Each point is reached from the start by the listed moves, each made once or not at all, plus a little noise. Say if it took an odd or an even number of moves. Then give how often each move was made.
(in the rows, 128 means zero)

Moves:
(1): [127 147  68 148]
(2): [155 169 139 122]
Start: [166 100 131 147]
Points:
[199 145 140 140] => odd (0, 1)
[169 119  74 169] => odd (1, 0)
[167  95 130 147] => even (0, 0)

Moves:
(1): [144 159 156 144 138 138 133 100 148  70 144]
(2): [113 162 134 135 107 145 121 144 115 122 109]
(3): [ 92 130 130 124 124 130 152 130 120  94 154]
(4): [104 110 121 151 139 104 111 121 123 129 121]
(5): [131 156 123 120 156 122 147 121 120 126 127]
(6): [122 138 139 134 152 133 125 124 139 140 128]
(7): [122 137  94 129 122 165 168 116 114 142 149]
(8): [130 135 123 142 133 129 125 158 128 130 120]
(9): [137 146 118 137 128 118 144 135 166 131 116]
Start: [125 157 124 109 122 130 136 119 115 154 131]
Points:
[129 183 120 123 142 122 150 121 164 169 119] => even (0, 0, 0, 0, 0, 1, 0, 0, 1)
[102 249 147 151 110 151 170 147 149  60 136] => odd (1, 1, 1, 0, 0, 0, 0, 1, 1)
[115 211 151 143 198 117 142  73 131 108 140] => even (1, 0, 0, 1, 1, 1, 0, 0, 0)

Moves:
(1): [121 135 146 140 135 122 143 133 144 114 109 132 139 130 117 113 138 112
 135 130 108 131 140]
(2): [143 117 117 131 132 142 141 110 118 131 142 106 138 134 132 130 131 137
 126 126 130 116 132]
(3): [125 145 141 124 136 131 151 138 137 120 134 111 111 132 134 121 127 135
 125 130 131 121 119]
(4): [123 116 125 128 130 123 135 125 120 133 123 136 118 125 136 135 115 112
 121 149 136 140 134]
(5): [132 130 122 132 137 118 127 128 137 136 122 123 117 129 121 112 154 133
 103 122 123 126 121]
(6): [128 159 136 140 137 135 140 164 127 138 108 146 134 119 117 125 132 144
 126 146 111 150 130]
(7): [112 107 111 136 141 122 126 124 137 135 148 116 118 148 131 127 127 137
 124 125 108 114 122]
(8): [106 128 119 160 125 126 127 136 127 119 124 118 141 122 137 117 135 119
 133 109 103 106 126]
(9): [126 141 123 125 141 120 123 132 138 137 122 126 122 112 123 122 130 129
 131 137 121 135 140]
(10): [110 133 129 162 122 116 132 134 135 120 115 120 150 127 122 139 114 121
 119 127 121  95 148]
(11): [148 120 111 115 145 128 129 159 138 107 149 143 134 120 158 153 123 153
 138 138 121 145 135]
(12): [124 137 115 134  98 109 148 144 119 127 139 151 131 119 119 120 110 130
 103 132 124 115 152]
(13): [119 104 136 122 125 103 136 121 123 161 144 151 150 109 110 149 116  94
 125 146 154 124 121]
(14): [132 139 131 147 132  98 124 127 111 138 126 131 114 127 109 119 143 130
 128 130 142 146 130]
(15): [121 145 125 132 121 132 134 130 142 119 128 128 136 137 141 125 130 137
 131 119 134 133 127]
(16): [125 156 122 108 127 140 159 147 127 110 120 132 111 127 114 163 126 131
 136 125 134 146 131]
(17): [132 136 138 133 124 116 124 124 122 146 122 135 115 131 128 131 139 126
 124 129 124 120 137]
(18): [117 127 147 124 139 123 144 124 122 138 107 145 112 112 116 125 133 136
 126 129 140 129 135]
(19): [123 135 122 130 152 121 123 131 120 116 151 142 136 140 136 125 130 111
 118 116 118 131 133]
(20): [132 131 134 119 130 123 136 144 127 134 100 120 127 131 127 116 131 126
 134 125 132 122 129]
Start: [155 111 120 125 153 141 136 113 129 115 121 138 135 131 144 148 146 146
 146 117 128 138  91]
Points:
[139 113  75 154 195  89 221 204 140 154 137 149 141  94 152 140 141 159
  99 166  84 118 116] => even (0, 1, 1, 1, 1, 1, 1, 1, 1, 0, 1, 1, 1, 0, 0, 0, 0, 0, 0, 1)
[164  61  93 111 195  94 161 129 128 172 147 146 135 117 166 189 133 133
 147 166 130 132 117] => even (0, 1, 0, 1, 0, 0, 1, 0, 1, 0, 1, 0, 1, 0, 0, 0, 1, 0, 0, 1)
[124 120  93 202 152  48 205 171 135 121 106 164 200  88 138 148 127 107
 134 148 118 110 170] => even (1, 1, 0, 1, 0, 0, 0, 1, 1, 1, 1, 1, 1, 1, 1, 0, 0, 0, 0, 1)
[123 115  87 184 181  53 201 199 123 146 158 182 125  99 135 144 145 151
  94 164 100 146 102] => even (0, 0, 1, 1, 1, 1, 1, 1, 0, 0, 1, 1, 1, 1, 0, 0, 0, 0, 0, 0)
[170 135  81 127 206 148 171 181 159 119 122 126 149 136 176 152 152 213
 162 136  88 155 109] => odd (0, 1, 0, 0, 0, 1, 1, 0, 1, 0, 1, 0, 0, 0, 1, 0, 0, 0, 0, 1)
[101 202 157 160 168  77 249 195 144 153  62 200 109  62  71 135 178 128
 105 145  94 133 134] => odd (1, 0, 1, 0, 1, 1, 0, 1, 1, 0, 0, 1, 1, 0, 0, 1, 1, 1, 0, 0)
[ 74 156  82 196 205 100 186 153 176  72 100 133 144 148 144 147 164 106
 118  97  53 118 130] => even (1, 0, 0, 1, 1, 0, 1, 1, 1, 1, 0, 0, 0, 0, 1, 1, 0, 0, 1, 0)
[137 165 132 143 224 106 210 190 132 142 117 172 153  95 165 149 170 155
 146 130 109 135 116] => even (0, 1, 1, 0, 0, 1, 0, 1, 1, 0, 1, 0, 1, 0, 1, 0, 1, 1, 1, 1)
[143 213 138 186 232  61 194 217 161 107  69 169 128 125 148 120 190 151
 116 151  86 169 147] => odd (1, 0, 1, 1, 1, 1, 0, 0, 1, 1, 1, 0, 0, 1, 1, 0, 1, 0, 1, 1)
